Every row gives one point. Two turns around zero, p and q, are shown by what they do to some points. Where does a point land after both, in the order given? Backwards means that the second turn is done in reverse. Each puzzle has new turns, and all numbers are rounded.
In the rows, 128 means zero.

Turn p:
[106  80] => [ 75 127]
[134 138] => [140 127]
[131 117] => [119 121]
[159 161] => [171 114]
[111 144] => [135 150]
Turn q:
[114  88] => [ 87 138]
[116 148] => [147 142]
[154 148] => [150 104]
Where do these land?
q, then p backwards: [162 161] => [171 147]
p, then q: [114 131] => [142 133]
q, then p: [140  98] => [102 148]
q, then p: [ 96 122] => [152 150]

Turn p:
[160 121 122] => [156 145 134]
[103 110 162] => [104 105 159]
[131 146  88] => [140 134  86]
[ 92 111 149] => [103  95 146]
[153 153 120] => [135 161 115]
Turn q:
[101 105 136] => [ 94 142 129]
[173 119 132] => [152 118  90]
[111 147 148] => [114 106 147]
[149 114 141] => [128 120 101]
[107 154  82] => [152 155 172]
Where do these land?
q, then p: [148 124 169] => [154  91 120]
q, then p: [125 150 159] => [137  99 151]
q, then p: [152 137 132] => [154 129 130]
q, then p: [103 110  87] => [ 92 162 117]
p, then q: [112 119  92] => [142 161 110]

Turn p:
[146 146 158 130  95 140] => [111 138 154  91 120 144]
[148 132  88 139 142 110] => [176 131 124 145 122 130]
[162 138  87 158 168  99] => [198 156 121 150 138 123]
[121  85 120 104 109 168] => [105  71 140 137 144 144]
[108 106 143 136 135  99] => [107 148 108 155 131 137]
[156 159 165 115 136 144] => [119 148 167  97 136 104]
[103 108 143  87 106 136] => [ 81  99 137 140 113 126]
[101 149  85 145 127 122] => [157 116  86 123 105 123]
[108 129 163 137 133 134] => [ 96 143 116 115 143 122]
Turn q:
[172 124 101 132 150 127] => [118 149 119 133 175 110]
[133 100  80 110 138 103] => [136 127 101 108 146  76]
[153 149 117  91 122 151] => [166 155 113 147 145 138]
[123 155 123 138 126 118] => [114 149 123 133 111 130]
[ 99 146 160 157 127 172] => [109 103 129 153 107 182]
[109 110 144 138 154  99] => [106 114 136  86 123 126]
[144 149 126 136 114 153] => [129 140 128 163 132 142]
[ 92  90 172 121  95 100] => [147  88 173 100  87 119]
Where do these land?
p, then q: [ 84 158 109 134  89 127] => [170 117 111 154 113  87]
p, then q: [159 117 131 145 133 107] => [115 145 133 145 140 159]
q, then p: [133 173 120 125 173 180] => [171  83 102  96 152 101]
p, then q backwards: [100 143 135 111 134 120] => [114 131 103 143 122 110]
p, then q: [158  97 162  96 116 115] => [108 105 150 125 102 175]
q, then p: [125 105  87 132 123 111] => [139 145 115 166 105 135]
q, then p: [138 103 154 153 129 135] => [ 96 132 122 137 158 125]

Turn p:
[152 119 111 132 104 144 116 108] => [126 124 121 110 123 145  88 119]
[160 159 128  92  90 144 101  96] => [123 146 106 108  93 104  68 140]
[ 92 116 103 112 164  98 153 166] => [135 105 123 159 136 146 186 164]
[143 101 149 153  98  83 145 168] => [156 119 121 105  99 146 177  85]
[145 111 119 137 171 124 102 115] => [117 127 104 111 178 131 129 133]
[127 140 114 152  84 111 128 154] => [123 109 117 139  87 141 134  92]
[105 137 126 131 114 136 141 113] => [112 129 154 137 114 131 121 132]
[117 108 128 120 140 132 140 131] => [140 121 142 128 140 136 138 143]
[ 91 142 111  85 151 124  94  84] => [ 82 116 127 121 137 100 113 191]
[135 169 155 131 136 152 160 109] => [126 184 150 151 125 114 115 124]
[141 105 164 162 155 159 128 164] => [169 128 141 137 175 115 140  86]
Turn q:
[ 98  88 128 164 154  81 167 126] => [178 144 137 159 161 126 122 185]
[141 120 181 137 106 140  87 139] => [123 112 113 149 136 171 155  84]
[107 161 101 130 154 152 150 142] => [137 130 137  70 136 110 117 139]
[144 134 118  85 130 161 133 129] => [ 92 112 108 107 119  99 132 120]
[171 136 171 132  77 142 102 125] => [111 102 135 155 100 154 167  78]
[106  78 119 159 125 121 148 116] => [151 146 116 147 129 142 145 181]
[143 139  83 107 150 120 141 156] => [116 102 134 106 123 105  83 149]
[100 133 110 110 169 115 143 123] => [134 150 123 113 155  97  99 145]
[153 142 134 139 134 149  97 101] => [140 135 107 124  96 131 130  89]
[118 140 124 118 121  99 155 123] => [125 137 161 138 138 107 124 140]
[127 136 138 126  89 129  84 126] => [100 139 134 138 114 166 133  98]
Where do these land?
p, then q: [109  88 133 135 116 118 119  92] => [ 97 130 103 135 167 115 145 123]
q, then p: [ 94 151 138 119 134 160 143 136] => [137 149 128 136 126 120 143 176]
q, then p: [101 132  85  85 170 139 114 101] => [ 85 103  81 147 103 103 136 160]
p, then q: [136 148 116 114 130 133 116  75] => [103 145 134 104 154 154 103 111]
q, then p backwards: [127 139 156 137 140 106 121 135] => [134 117 132 149 137 155 133 144]
q, then p: [160 103 127 182 112 145 116 153] => [176 114 143 123 130 159  86 110]
q, then p: [144 142  95 158 104 107 138 186] => [183  99 149 100 142  92 117 112]
p, then q: [122 111 163 113 105 118 123 182] => [127 103 141 181 100 105 139 145]
q, then p: [155 141 162 129 104 134 123  98] => [108 157 158 112 111 155 124 116]
p, then q backwards: [132 124 103 109 167 119 166 122] => [ 89  85 130 150 113 121 131 130]
